Each row is a point. Each copy is the shape, with its points in the same order, stretched, turned, moved and blurred by noise. Some copies are also mirrored. Which?
In the rows, 128 means zero.

Shape:
[[113  92]
 [101 133]
 [140 159]
 [140 164]
 [173 122]]
Copy 1, 5 rows:
[[162 138]
 [110 165]
 [ 71 130]
 [ 60 136]
 [106  77]]
Copy 1 is: mirrored
Copy 2, 5 rows:
[[132  87]
 [103 131]
 [148 163]
 [148 171]
 [199 128]]
Copy 2 is: only turned
Copy 3 (5 x 2):
[[136  80]
 [153 124]
 [118 164]
 [120 170]
 [ 85 118]]
Copy 3 is: mirrored

Shape (9 x 3):
[[145 106  67]
 [167 202 139]
 [122 160 158]
 [124 146 143]
 [121  85  65]
 [164 106 140]
 [142  88 114]
 [ 97 144 126]
 [118 126 133]]
Copy 1, 9 rows:
[[ 94 110 120]
 [184 146 101]
 [159 155 143]
 [147 147 142]
 [ 75 117 136]
 [145 100 149]
 [113 106 150]
 [126 162 144]
 [129 140 150]]
Copy 1 is: only turned
Copy 2:
[[119 210 135]
 [112  90  40]
 [131  75 117]
 [130  94 125]
 [118 214 173]
 [184 149 126]
 [164 169 155]
 [ 99 100 151]
 [138 115 147]]
Copy 2 is: mirrored
Copy 3 (9 x 3):
[[177 100  55]
 [148 139 207]
 [113 139 163]
 [121 136 141]
 [164  91  41]
 [145 156 110]
 [155 131  62]
 [112 100 130]
 [123 129 116]]
Copy 3 is: mirrored
Copy 4, 9 rows:
[[ 82 152 141]
 [175 190 127]
 [166 122 133]
 [149 121 131]
 [ 66 136 144]
 [118 115  92]
 [ 95 112 116]
 [135 121 156]
 [129 112 135]]
Copy 4 is: only turned

Shape, 8 rows:
[[ 76 125  94 167]
 [111 140 123 169]
 [137 156 139 133]
 [158 140 152 117]
 [ 82 152 119 105]
 [153  96 102 136]
 [157 166 116 100]
 [137  79 169  98]]
Copy 1 (8 x 4):
[[ 43 155 114 144]
 [ 74 110 112 134]
 [126 118 105 110]
 [164 114 139 113]
 [104 201  86 152]
 [129 112 182  79]
 [166 158 111  81]
 [201 128 190 170]]
Copy 1 is: only turned
Copy 2:
[[112 116  70 190]
 [ 96 108  89 152]
 [ 98  92 129 109]
 [112 107 156  83]
 [100  72 152 173]
 [158 143 107 108]
 [122  50 159  86]
 [129 188 178 113]]
Copy 2 is: only turned
Copy 3 (8 x 4):
[[ 90 134 102 173]
 [ 95 152 106 138]
 [123 154 140 117]
 [136 141 143  95]
 [139 142 142 165]
 [103  98 128 112]
 [125 141 179 114]
 [170  95 108  99]]
Copy 3 is: only turned

Shape, 10 rows:
[[146  81 135 189  97  80]
 [140 140  76 120 128 113]
 [119 148 131 112 149 115]
 [ 95 129  88 157 129 156]
 [106  69 137 129 152 133]
 [130 103 147 140 176 102]
 [ 85 100 102 183 170 125]
 [149 144 125 139 106 126]
 [121 115 159 117 111 170]
 [ 84 101 129 131 108 155]]
Copy 1, 10 rows:
[[123 100 120 210  99  24]
 [101 145 153 154  90 143]
 [127 173 119 138 143 137]
 [ 87 117  81 136 100 153]
 [142  84 103 185 152 124]
 [171 144 107 183 123 105]
 [129 124  61 210  97 141]
 [111 152 113 115 105  91]
 [123  94  95  96 164 115]
 [ 84  84  85 148 155 130]]
Copy 1 is: mirrored
Copy 2, 10 rows:
[[155  25 112 110 166 170]
 [159 126 122 118 169 111]
 [133 143 133 101 128 135]
 [134  76  90 133 139  79]
 [171  55 114 112 104 118]
 [161 100 107  75 114 154]
 [144  45  71  82 128  89]
 [143 120 123 140 150 150]
 [145 100 130 167 100 134]
 [131  55 130 149 117  93]]
Copy 2 is: only turned
